Each row is a point. Examples show where two turns around zero, p and q, send a point. Where does a point land after both, in the order given? Backwards means that the second turn is done in reverse. Each puzzle has new turns, and all numbers are rounded.

Turn p:
[ 1.84 -1.52 -0.14] => [ 1.75 -1.01  1.28]
[-1.84 -0.04 -0.68] => [-1.32 -0.70 -1.27]
[-2.23  1.68  1.77] => [-2.85  1.67 -0.19]
[ 2.23 -0.12 -0.95] => [2.42 0.04 0.18]
Turn q:
[-1.25 -1.23 -0.77] => [-0.93 -1.47 -0.80]
[-1.42 -1.16 -0.23] => [-1.23 -1.34 -0.34]
[-1.02  1.02  0.04] => [-1.07  0.89 -0.38]
[0.99 0.57 1.82] => [0.47 0.96 1.87]
[-1.55 -1.14 -0.53] => [-1.28 -1.38 -0.66]
[ 4.24  1.95 -0.32] => [4.03 2.35 0.31]
Where do these land?
p, then q: [-1.86 -1.85 -0.66] => [-0.95 -2.51 -0.34]
p, then q: [ 0.21  0.90 -0.28] => [ 0.35  0.69 -0.58]
q, then p: [ 2.17 -2.96 -0.99] => [ 2.33 -1.93  2.30]
q, then p: [-0.65 -0.88  0.64] => [-0.90 -0.69  0.57]
p, then q: [ 0.44  2.32 -0.52] => [ 0.69  1.83 -1.42]
q, then p: [-0.31  2.47  1.81] => [-1.47  2.65 -0.54]

Turn p:
[-0.58 -1.42 -1.75  0.74] => [-1.46 -0.03 -1.57  1.18]
[ 1.59 -1.91 -0.87 -1.14] => [ 1.01 -1.80 -1.53  1.26]
[-0.90 -0.11  3.64 -0.30] => [-0.30 -1.47  3.28 -1.08]
[ 1.01  0.00 -0.54  1.00] => [ 0.43  0.75 -0.19  1.24]
[-1.11  3.43 -0.49 -0.30] => [ 0.32  2.55  0.00 -2.59]
Turn q:
[ 0.22 -0.29  0.79  1.25] => [-0.01  0.27  0.74  1.30]
[-0.43  2.00  1.35 -0.12] => [-0.54  1.99  1.04 -0.83]
[-2.89  1.50  1.37  1.28] => [-3.08  2.01  0.63  0.45]
[ 1.32 -2.17 -0.97 -1.73] => [ 1.47 -2.74 -0.37 -0.75]
[ 1.77 -1.04 -2.54 -0.68] => [ 2.14 -1.53 -2.04 -0.17]
Where do these land?
p, then q: [-0.39  1.21  1.06 -1.39] => [ 0.72 -0.80  0.98 -1.60]
p, then q backwards: [ 1.55 -1.69  3.74  0.75] => [ 1.50 -2.90  2.97  0.54]
p, then q: [-0.07  0.03 -1.71 -0.89] => [ 0.42 -0.31 -1.81 -0.43]
q, then p: [ 1.14  1.26 -1.22  0.63] => [ 1.35  1.43 -0.90  0.31]
q, then p: [-1.24  1.09  0.21  1.22] => [-0.85  1.54  0.29 -1.03]
p, then q backwards: [-2.15  0.07 -0.59 -2.60] => [-1.33 -0.05 -1.42 -2.82]
q, then p: [ 1.16 -1.97 -1.50  2.27] => [-0.67  1.16 -0.39  3.27]

Turn p:
[-1.60  0.21 -0.11 -0.24] => [-1.36 -0.49  0.38  0.66]
[-0.78 -0.38  2.45  0.09] => [ 0.29 -1.84  1.76 -0.44]
[ 3.72  1.19 -2.36 -1.78] => [ 0.70  2.40 -3.48 -2.37]
[-0.23 -0.27 -0.27  2.44] => [0.87 1.14 1.34 1.52]
[-1.12 -1.99 -1.39  0.65] => [ 0.20 -0.36 -0.73  2.62]
[ 0.00  1.24  1.67 -1.16] => [-0.71 -0.85  0.73 -1.98]
Turn q:
[ 1.04  1.33  0.39 -0.07] => [ 0.61  0.40  0.34 -1.54]
[ 0.06  1.78  1.30 -0.12] => [-0.52  1.01 -0.13 -1.89]
[ 1.07 -0.92  0.64  0.45] => [-0.21 -0.83  1.36 -0.07]
[-1.52 -1.75 -1.79 -1.25] => [ 0.18 -1.19 -1.85  2.29]
[-1.44 -3.37 -0.39 -2.65] => [-1.29 -3.26 -2.00  2.07]
[ 2.08  1.93 -1.16  2.40] => [ 2.49  1.98  2.13 -0.70]
[-1.28  1.01  1.02  1.22] => [-1.26  1.88  0.15 -0.19]
Where do these land?
q, then p: [-3.38  0.77 -1.18 -2.55] => [-1.42  2.90 -1.99  2.35]
p, then q: [ 1.50  1.95  0.95 -0.26] => [-0.04 -0.94 -1.72 -1.78]
q, then p: [ 1.00  0.17 -0.26  1.70] => [ 0.60 -0.21  1.18 -1.48]
p, then q: [ 2.08 -0.43 -0.18  0.29] => [ 1.77 -0.57  0.19 -1.07]
q, then p: [-1.19 -2.45  0.68  0.82] => [ 0.02 -0.43  2.10  2.00]

Turn p:
[ 0.40 -2.20 -0.12 -2.84 -1.55  0.49] => [-0.05 -0.98  0.68 -3.03  1.74  1.44]
[-0.27  0.60  1.26  1.51  2.64 -1.12] => [-0.09  0.39  0.93  3.19  0.29 -1.11]
[ 0.49  1.93 -0.80  1.17  1.25 -0.30] => [ 0.16  1.18 -1.51  1.71 -0.37 -0.94]
[ 2.28  1.50 -1.05  0.73  0.74  0.47] => [ 1.63  1.89 -1.70  0.53  0.22 -0.66]
[ 0.29 -2.12 -1.24 -0.44 -1.85 -0.75] => [ 0.93 -2.33 -0.42 -1.91  0.35  0.23]
[ 0.45  1.78  1.84  1.80 -0.12 -0.36] => [ 0.20  1.41  0.95  0.90 -1.54 -2.01]
[ 0.09 -0.91 -0.58 -3.04 -0.40  0.34] => [-0.90 -0.19 -0.21 -1.97  2.06  1.29]
[-1.77  2.83  0.59  1.40  1.30 -1.19] => [-2.09  0.79 -0.43  2.57 -1.35 -1.72]
[-1.95 -3.41  0.10 -0.28 -2.00  2.42] => [ 0.22 -2.14  1.71 -1.98 -1.40  3.46]
Turn q:
[ 2.36  3.52 -1.76  0.42 -0.54 -0.77] => [ 2.31  1.99 -2.06 -0.76 -2.76 -0.58]
[-0.99 -1.61  3.60 -1.35  0.81  0.21] => [-0.23 -0.40  2.36  0.61  3.43 -1.07]
[ 0.83 -1.41 -0.74  0.99  2.80  0.63] => [ 0.38 -1.73 -1.95 -0.94  1.70  1.33]
[-1.86  0.02  1.79  0.74 -0.79  0.28] => [-0.47  0.05  1.28  2.39  0.58 -0.14]
[ 2.22  0.56 -2.71  0.53 -1.20  0.94] => [ 0.69  0.82 -0.94 -1.75 -2.46  2.01]
[-0.99 -1.74  1.32 -0.11 -0.04 -1.52] => [-0.49 -1.90  1.48  0.46  0.72 -1.15]
[-1.56  0.67 -1.50 -1.22 -1.02  0.22] => [-2.18  1.15 -0.18 -0.01 -1.20 -0.41]
Where do these land?
q, then p: [ 1.77  1.29  1.04 -1.45  1.22  0.34] => [-0.20  1.61 -1.19  0.41  2.01 -1.14]
p, then q: [-2.81  0.12  0.03 -0.97 -4.08  2.36] => [-3.55  2.78  3.26 -0.38 -0.12  0.01]
p, then q: [ 0.33  1.98  2.10  0.42  1.33 -0.05] => [ 1.38  0.34 -0.56  2.34 -0.67 -1.45]
p, then q: [ 0.58 -1.85 -2.54  1.67  1.86 -0.10] => [ 1.21 -1.55 -1.03 -1.30 -0.37  3.12]
q, then p: [-0.25  0.85  0.21 -1.10  1.42  0.59] => [-0.80  0.32 -1.30  1.19  0.70 -0.23]
p, then q: [-0.10 -0.17 -2.11  0.98  1.94 -1.16] => [ 0.21 -2.03 -1.59 -0.12 -0.88  1.75]
p, then q: [-1.25  0.06 -0.74 -1.43 -3.91 -0.68] => [-3.33  0.29  1.82 -1.81 -0.01 -1.46]
p, then q: [ 0.20 -2.74  1.00  1.05  0.59 -1.42] => [ 1.68 -2.09  1.28 -0.40  1.64  0.57]
q, then p: [ 1.53  0.45  1.01  0.83 -0.37  0.12] => [ 1.45  1.28  0.20 -0.46  0.39 -0.51]
